Every row gives one point. The points of each table are mixes of a few directions, plus a little noise. How many directions does each table use, and how many do they share? Where both have some left over, give the other angles between the two spaces (their principal angles), to ten degrees, smallest first.
In the rows, 128 means zero.

First (6 x 3)
[[114  64  61]
 [129 137 138]
 [152 229 234]
 [121  95  91]
 [133 138 139]
 [123 107 105]]
Second (5 x 3)
[[119  81  83]
 [142 182 187]
 [119  87  85]
 [117  90  85]
 [144 199 202]]
Directions: first 1, second 1, shared 1

First (8 x 8)
[[103  85 121  99 179 146 127 110]
 [102 131 100 130 174 160 189  83]
 [167 146 104  95 106 103 127 153]
 [195 157 119 131 101  93 118 170]
 [153 142 167 168  82 105  84 163]
 [102 120 118  86 115 130 122 120]
 [142 134 167 203 129 129 115 138]
 [ 60 109 129 112 139 159 141  86]]
Second (8 x 8)
[[ 83 183 137 113   7 116 119 123]
 [171 118 103 124 184 126 150 135]
 [ 92 153 142 124  59 124 115 123]
 [118 101 146 141 155 137 113 125]
 [ 91 145 146 127  68 127 112 123]
 [135 126 124 127 138 128 132 129]
 [167 102 112 132 201 131 142 133]
 [167  95 115 135 211 134 140 133]]
Directions: first 4, second 2, shared 2

First (8 x 12)
[[ 97  91 135 125 139  87 105 153 112 186 128 142]
 [120 122 129 179  65 223 127 130  73   7  91  46]
 [150 153 124  98 164  93 141 112 170 170 150 171]
 [126 127 128 144 109 156 128 129 114  93 118 105]
 [139 138 125 111 147 103 133 122 151 157 140 154]
 [102  96 133 145 112 133 109 151  95 128 115 106]
 [167 174 119 123 126 162 155  93 158  78 132 125]
 [125 121 127 105 162  73 123 132 152 199 147 173]]
Second (8 x 12)
[[ 96 133 108 116 116 129 111 150 136 161 124 121]
 [188 117 183 121 156  88 161 124 111  59 101 126]
 [159 157 112 120 124 145 135  94 164 118 136 136]
 [125 207 123  86 143 135 172 157 164  95 116 119]
 [142  20 183 181 177  65 112 103  55 171 164 179]
 [107 151  87 125  93 172 111 124 153 140 129 109]
 [117 142 126 146 124 161 141 122 113 101 139 120]
 [ 87  98 101 127  92 129  81 151 127 181 117 112]]
Directions: first 2, second 5, shared 2

First (11 x 20)
[[141 161 125 180 158 196 116 132 162 110 139 165 175 114 115 121 102 137
   89 115]
 [146 133 124 140 159 144 127 114 141 130 139 139 160 122 117 120 130 129
  113 128]
 [198  77 110  66 209  59 158  49 118 174 156 100 178 125 107 116 197 108
  140 158]
 [105 156 133 167 106 172 114 159 141 105 122 150 122 126 132 130  95 137
  113 112]
 [153 121 121 122 161 123 134 105 134 137 140 131 155 123 119 122 143 124
  123 136]
 [114  92 131  72  94  57 141 123  91 148 115  86  76 143 141 137 158 118
  169 143]
 [ 42 137 148 129   7 116 112 203  98 104  88 108  20 149 166 150  91 136
  161 113]
 [ 90 189 140 213  95 229  97 187 160  81 118 177 131 120 132 130  58 149
   89  96]
 [152 120 121 121 159 123 135 106 133 137 139 129 153 124 119 122 141 124
  122 135]
 [174 124 115 130 193 136 136  88 147 141 151 139 188 116 107 117 148 124
  109 137]
 [ 90  94 137  73  62  52 138 144  82 140 104  80  48 150 152 144 149 121
  178 138]]
Second (8 x 20)
[[112 155 137 138  86 149 123 150 112  91 126 134  94  92 108 136  92  93
  127 149]
 [174 159 109  76 139 127 120  86 136 123 140 129 113  73  77 147 145  77
  133 164]
 [160 110 133 176 108 131 165 144 113 170  86 104 160 141 103 115 189 129
  129  86]
 [ 81  93 126 186 100 123 132 194 164 162 157 145 151 187 197 106 176 147
  134  62]
 [122 119 128 128 169  82 157 143 135 134 156 133 155 172 162 110 155 186
  111 107]
 [128 125 153 121 129 136 136 103  81  71 130 120 112  73  93 127  52  80
  127 198]
 [ 90 156 115 118 137 123 102 159 166 145 114 143 112 200 184 138 135 234
  117  72]
 [158 104 120  82 162 151  89  47 115 126 112 115 124  89  99 145  80  81
  147 186]]
Directions: first 2, second 6, shared 1; angles 90

First (9 x 32)
[[ 96  97 106 156 104 162  72 172 157 202 100 103  81  47 175 161  72 158
  127 200  95  27 145 196 148  81 163  27 110 164 137 158]
 [173  94 115  97 124 161 124 121 130  97 143 142 114  56 202 153 133 111
  191  75 134 129  84 106  79 141 144 124 117 136 127 140]
 [118 139  29 112 172  56 185  44 110  89  54 115 155 151 158 106 100 198
   21 130 136 244 150 131 167 145 131 144 103 149 105  89]
 [ 96 141  95 144 140  95 138 112 126 144  89 111 134 155 111 115 104 166
   60 169 123 146 162 153 170 116 131 117 119 138 121 113]
 [ 97 151 127 149 135  99 130 130 126 149 112 117 137 174  83 112 119 148
   77 166 123 133 160 145 165 120 122 129 131 126 125 117]
 [212 101 123  63 141 148 166  83 112  31 162 163 141  80 202 140 172  86
  212   7 159 202  55  53  49 180 122 187 126 116 123 125]
 [128 155 181 136 126 121 137 143 120 121 162 138 149 193  58 108 164 100
  136 119 139 134 130 103 127 137 102 172 149 100 130 123]
 [104 128 176 156 104 157  85 186 145 183 149 122 107 126  92 137 123 112
  151 171 113  39 141 153 138 100 130  93 140 124 142 149]
 [132 142 205 135 111 149 115 169 127 133 181 141 133 168  66 121 166  81
  173 116 134  93 120 106 113 131 107 159 154 100 139 136]]
Second (8 x 32)
[[219 101 163 131  87 151  89 113  62 112 156 117 227  86 165 134 141 118
  179 145 117  82 150 137 123 137 115 150  99 134  83 149]
 [140 135 125 133 120 137 127 104 122 132 103 120 145 147  92 119 120 135
  107 135 118 141 144 161 157 139 132 137 157 130 105 127]
 [174 100 168 137 133 119 133 137 110  76 172 177 118  96 143 147 153  97
  158 131 122 131  81 127  60 129 104 153 117 134 103 167]
 [190  96 103 116  96 164  98  97  87 132 106  95 197  59 202 140 103 149
  161 134 109  93 151 150 134 131 140  99 100 141 102 137]
 [122 103  48 110 146 121 109 111 194 123  91 145  27  72 167 151  99 146
   89 106 150 175 110 168 181 149 201 150 156 201  97 117]
 [ 45 179 142 139 139 127 184 132 111 170  92  87 169 221  64  90 116 150
  101 148 102 118 153 105 107  96  73  49 126  48 201 111]
 [ 60 169 157 104 133 184 160 161 197 159 130 130  44 197  36 114 147  82
  168  52 140 135  87 100 114 139 132 114 216  74 196 111]
 [ 74 141 116 152 167  20 125 169 141 120 170 150  98 146 155 123 144 148
   61 170 166 147 148  76 153 103 129 174  56 163 135 103]]
Directions: first 3, second 6, shared 2; angles 70
